Each row of a before or after table is a point. One or more steps were done to the points. Then noise was added and the rows were shuffled. The steps act on how far a point lies along the listed directions, d1 being the first. What was done? A step turns or swaps two directions, mirrors them in a line or flattens them onto one, adds a multiple of one to another, or multiplies one. Angles are multiples of 10 degrees, from the lower direction toward the higher: turns from -170 to 170, lines from 10 to 170 but not 90. Use the fewest steps. Two steps may share a direction if one is a turn and the other turns, adds or multiplies; they go together, in the order done. Otherwise the lowest direction goes first.
(in the rows, 128 means zero)

Directions:
(1): [125 184 157]
(2): [175 111 166]
(3): [170 151  87]
Before (10 x 3):
[[109 101 203]
 [129 161 149]
 [ 70  60 224]
 [106 144 154]
 [ 88 144 166]
 [119 117 123]
 [109  79 183]
 [ 72 150 151]
 [ 94 119 108]
 [124 115 116]]
After (10 x 3):
[[ 57  64 209]
 [106 142 158]
 [ 94  81 175]
 [108 115 121]
 [120 117 124]
 [ 92 147 167]
 [ 87 142 159]
 [127 114 121]
 [127 160 147]
 [ 92 108 190]]
Steps: multiply d2 by 0.4

Directions:
(1): [130 139 134 172 186 148 181  83]
(2): [123  98 131  89 142  98  97  50]
(3): [ 79  50 136 133 135 169 132 143]
Before, 8 rows:
[[115 125 120 192 158 180 182 153]
 [104  88 130  89 113 119  89 113]
 [118 128 143 105 139 108 119  96]
 [130 119 128 110  83 118 103 135]
 [ 98  68 139 143 109 149 114 200]
 [136 133 119 126 116 148 129 174]
 [ 89  48 121 132 147 171 146 127]
 [129 116 122  96 104 103  95 114]]
After, 8 rows:
[[124 133 136  95 109 107 106 146]
 [101  74 132  86 116 121  90 112]
 [ 61   7 124 129 131 196 140 171]
 [130 114 135 117 117 116 117  79]
 [129 122 125 132 166 144 146  96]
 [132 117 122 102 108  97  97 102]
 [ 73  20 149 154 180 161 142 102]
 [103 111 122 192 153 188 179 174]]
Steps: mirror d1 and d2 in the line at 130 degrees; multiply d3 by 1.6

Directions:
(1): [141 124 126 162 182  75  77 118 112 195 126]
(2): [134 177  75 120 162 163 133  63 147 133 175]
(3): [ 82  60  99 114 151 132 175 120 175 168 112]
(4): [ 86 182 117 134 162  93 187 132  85 115  86]
Before:
[[161 149 144 112  79 150  95 125 125 110 149]
 [121 137 137 128 138 114 140 131 110 125 108]
 [144 156 122 127 118 142 126 122 122 110 148]
 [114 137 116 132 131 128 169 128 136 121 118]
 [ 91 149 113 126 143 121 187 128 124 106 107]
 [124 147 112 116 145 135 143 114 128 133 131]
 [126 127 119 126 124 142 144 123 129 116 110]
 [151 126 120 127 107 154 112 125 146 117 141]
 [160 136 151 128  96 140 103 129 115 115 141]]
After, 9 rows:
[[223 172 162 130  72 147   8 117 113 119 190]
 [119 132 109 134 151 125 141 114 124 141 108]
 [184 106 133 141 104 150  57 126 152 139 158]
 [209 163 161 134  81 153  46 118 105 104 177]
 [ 44 177  91 141 208  68 229 119  98 141  68]
 [ 90 139 102 142 170  97 188 124 127 150  96]
 [169 169 147 149 121 112  83 135  95 122 146]
 [104 170 127 123 148 115 171 124  96 107 100]
 [111 133 128 129 152 103 146 139 111 147 100]]
Steps: turn d1 and d2 by -130 degrees; multiply d3 by 2.5; multiply d4 by 2.5

Directions:
(1): [132 195 190 115 141 130 143 192  98 140 156 153 180 148]
(2): [166 195 111  98 129 106 119 139 215 155 108 147  96 107]
(3): [ 73 114  94 105 153 119  96 115 119 165 149 227 129 137]
(4): [134  88 121  46 123 143 110 161 140  83  70 135 181 116]
(5): [179  71 136 101 152  64 154 167  95 168 144 127  96  96]
Before:
[[132  61 160 117 135 148 170 122  65  88 107 109 171 139]
 [111  81  84 156 174  99 144  79 105 170 191 168  71 104]
 [ 86  87 111 169 161 103 147 109  77 159 182 144  73 139]
 [126 140 161 158 103 178 143 145 114  98 115  98 188 168]
 [ 86  35  59 184 115 122 122  24 153 144 131 129  35  91]
 [137 125 138 109 111 156 182 138 123  70  87  58 146 127]
 [ 83 100 108 100 127 133 101 107 120 113 120 158 142 124]
 [157 156 153 155  77 155 163 136 147  69 106  34 139 139]
 [144 137 182 130  78 162 127 152 112  72 102  63 166 151]
 [136  62  95 103 159 131 119 138 159 132 114 138  80  97]]
After:
[[ 93  98 108 162 161 100 146 110  92 164 179 147  69 135]
 [ 80  94 109 102 127 134 101 106 114 111 122 157 144 126]
 [149 144 155 159  78 158 165 134 131  62 109  30 145 143]
 [143  75  93  98 160 126 118 141 174 137 111 141  75  94]
 [118 124 165 164 101 182 145 142  95  91 120  93 196 173]
 [138 126 184 135  79 166 129 150  98  67 106  60 171 155]
 [136  67 159 114 134 146 170 123  71  90 106 111 168 138]
 [135 121 139 110 111 158 182 139 118  69  89  57 148 128]
 [121  96  79 150 174  95 142  83 124 176 185 171  65  98]
 [ 87  36  58 183 115 121 121  25 155 145 131 128  35  92]]
Steps: add 0.5 times d5 to d2

Directions:
(1): [141 158 183 146  84 117 200 104  80 144  92 160 123  76 146 100 169 137
 187 111]
(2): [124 176  72 142 115  95 147 140 162 180 128 134 102 149  78 180 212 138
 135 168]
(3): [181 124  89 100  64 153 161  77 170  84 129  63 101 167 173 127 141 114
 148 118]
(4): [ 90 114 191  95 123 103 174 172 187 172 138  61 124 155  93  87 115 144
 139  99]
(5): [187 130 163 147 134 194 116  84 107 165 161 104  81 116  62  87 136 138
  83 159]
Before (14 x 20):
[[134 104 168 146 178 154 102 154 105 117 159 137 173 117 148 108  67 130
  127 116]
 [ 78 154 110 136 140  57 127 223 198 191 138  96 142 166  94 148 163 164
  138 139]
 [111  86 121 128 167 132  45 150 151 123 121 116 140 182  81 141  78 106
   89 121]
 [ 33 149 126 123 158  18 184 227 185 220 119 162 147 155  80 166 171 152
  159 100]
 [104 172 100 111 107  92 188 141 212 131 121  91 117 170 100 152 173 138
  160  88]
 [108 161 140 152  77  92 195 155 166 170 113  94  81 135  87 148 230 166
  164 135]
 [129 133 146  94  76  93 227  86 153 108 126  86 133 121 175  73 142 148
  178  76]
 [ 71 106 132 121 221  64 103 205 175 199 141 144 150 161  53 160 119 118
   98 149]
 [ 63 112 151  96 168  87 125 228 212 179 138  59 160 184  88 106  77 156
  137 108]
 [115 121 165 137  94  80 167 119 117  99 102 146 142  90 212  95 101 109
  142  96]
 [185 136 120 123  92 177 148  52 140 131 127  71 113 116 121 109 187 146
  124 152]
 [144 113  82 108 109 143 111 128 174  80 160  68 131 203 169 137  99 119
  127 134]
 [ 44 193 148 120 121  36 188 200 142 173  93 175 165 131 111 135 174 147
  209  96]
 [126 179  56  86  89 127 158 106 216 131 141  46  76 201 121 153 182  96
  111 150]]
After, 14 rows:
[[146 131 106 103  97 140 149  79 170 119 120  63 142 130 142 131 167 142
  141 132]
 [157 129 114  95 107 129 171  82 161 106 161  68 122 147 140  76 123 138
  128  98]
 [118 150 117 147 104 106 162 155 188 168 139  73  74 153  62 153 208 160
  124 149]
 [117 164 133 155 133  94 131 184 164 203 143 102 123 144  73 126 177 174
  130 156]
 [123 106 163 141 131 135  99 142 113 133  90 140 142 147  95 114 105 115
  134 108]
 [138 169 104 128 115 129 177 109 189 144 137  91 100 164  73 139 172 139
  132 105]
 [138 110 149 140 121 107 121 106 123 100 131 128 127 105 180 100  87 103
   90 120]
 [ 95 178 124 134 149 104 122 161 129 180 140 160 128 142  59 136 160 149
  136 138]
 [161 130 115 125  84 151 145  96 142  91 152  84 122 173 170 115 120 127
  151 134]
 [ 98 123 163 143 194  78 139 174 138 216 126 167 132 128  47 133 147 122
  118 154]
 [131 111 176 148 172 151 114 150 100 116 151 143 173 115 152 102  75 131
  139 120]
 [ 88 149 133 146 162  80 152 172 154 235 142 160 109 137  33 148 177 145
  115 137]
 [114 134 185 129 144 128 143 179 157 201 138  73 130 144  67  70 106 163
  140 120]
 [140 191  72  92  71 133 179  85 200 137 136  59  71 189 125 146 198 102
  124 147]]
Steps: multiply d1 by 0; flatten d4 and d5 onto the line at 20 degrees

Directions:
(1): [133  97 146  41 198 151 180  91 118 103 129  98 101 153  68 229 140 157
 135 113 134  96  75 122 145 138 126  93 123 129 122 108]
(2): [142 105   8 170 172  99 169 181 125 136 126 113 107 114  77 137 125 103
  85 125 170 173 104 116 175 115 165 155 164 119 156 157]
(3): [151 118  43 154 124  94  83 121 153 143  78  84 125 166 142 143  87 167
 146 179 141  94 132 157  89 112  93  43 121 125 144  61]
Before (10 x 32):
[[121 135 207 101  88 154  96  87 126 125 126 136 144 146 158 146 115 176
  169 135  88  84 142 152  77 137  85  92  93 122 110  88]
 [128 106 126  84 144 148 141  87 128 122 111  95 114 155 102 199 116 168
  152 141 141  89 101 137 105 125 103  60 108 131 131  73]
 [121 103 130  82 165 147 167 105 116 120 144 113 108 130  87 188 131 125
  129 120 147 104  97 120 137 132 143 131 128 132 118 142]
 [118 131 172  96 136 150 143  99 117 124 128 127 127 128 137 153 147 131
  131 117 100 117 123 121 120 131 125 145 118 141 118 135]
 [137 107  60 148 150 104 146 141 128 116 121 110 100 131  96 135 113 139
  112 141 154 137 101 126 154 109 140 123 141 126 149 124]
 [129 138 140 139 114 122 105 126 137 134 111 125 132 157 140 125 122 142
  146 147 119  99 132 140  99 131 118 103 112 129 122 108]
 [131 129 182  65 128 144 112  83 127 111 113 123 132 155 127 184 122 164
  175 130 109  83 112 138 103 146  98  75  89 120 108  77]
 [120 132 193  86 140 151 141 103 118 113 150 145 115 130 110 160 141 122
  142 103 116 115 119 123 131 133 129 140 135 129 115 145]
 [122 128 135 136 116 150 149 152 129 109 145 156 133 112 124 108 141  94
  108  96 131 164 111 137 142 117 161 174 141 129 130 158]
 [142 128 149  46 172 151 148  81 126 118 126  93 106 153 108 204 127 149
  141 134 122  98  74 130 121 140 115  83 121 126 104  93]]
After:
[[107 141 250  96  93 172 129 100 107 116 160 166 146 115 147 131 142 145
  151 101  85 115 139 129 108 147 115 156 104 124 104 139]
 [119 130 151 114 140 144 151 118 115 129 134 131 124 117 130 142 150 117
  117 112 109 137 124 116 134 128 139 165 129 139 124 154]
 [122 129 152 115 142 139 149 129 116 119 152 148 112 119 103 143 140 105
  124 101 129 138 120 118 147 128 144 161 148 126 124 162]
 [115 128 177  95 108 158 126  89 124 125 128 123 131 136 133 156 125 152
  155 131 124 100 127 134  98 131 104  95 103 133 123  94]
 [117 144 221  77 110 154 121  99 116 111 139 156 142 127 136 147 140 133
  162 106 101 112 125 123 120 150 118 132  94 120 101 119]
 [120 143 179 125 113 136 115 121 130 128 126 138 134 149 140 123 134 136
  145 132 110 101 130 132 105 136 123 125 111 132 115 123]
 [124 111 103 117 145 132 146 118 121 131 136 117 115 127 105 158 122 121
  128 132 150 113 113 124 130 126 141 133 132 129 124 142]
 [135 146 164  77 138 150 133  97 124 127 138 118 119 134 134 155 131 128
  135 130 115 117  99 127 120 140 123 118 124 126 102 116]
 [133 118  79 146 133 135 151 160 134 113 129 137 124 121 110 124 128 101
  104 110 147 163 102 142 143 110 160 153 147 126 141 144]
 [139 113  74 148 129 102 116 124 137 120 106 103 108 145 120 129 101 157
  133 158 144 116 112 139 125 107 116  91 128 129 146  96]]
Steps: multiply d1 by 0.4; turn d2 and d3 by 50 degrees
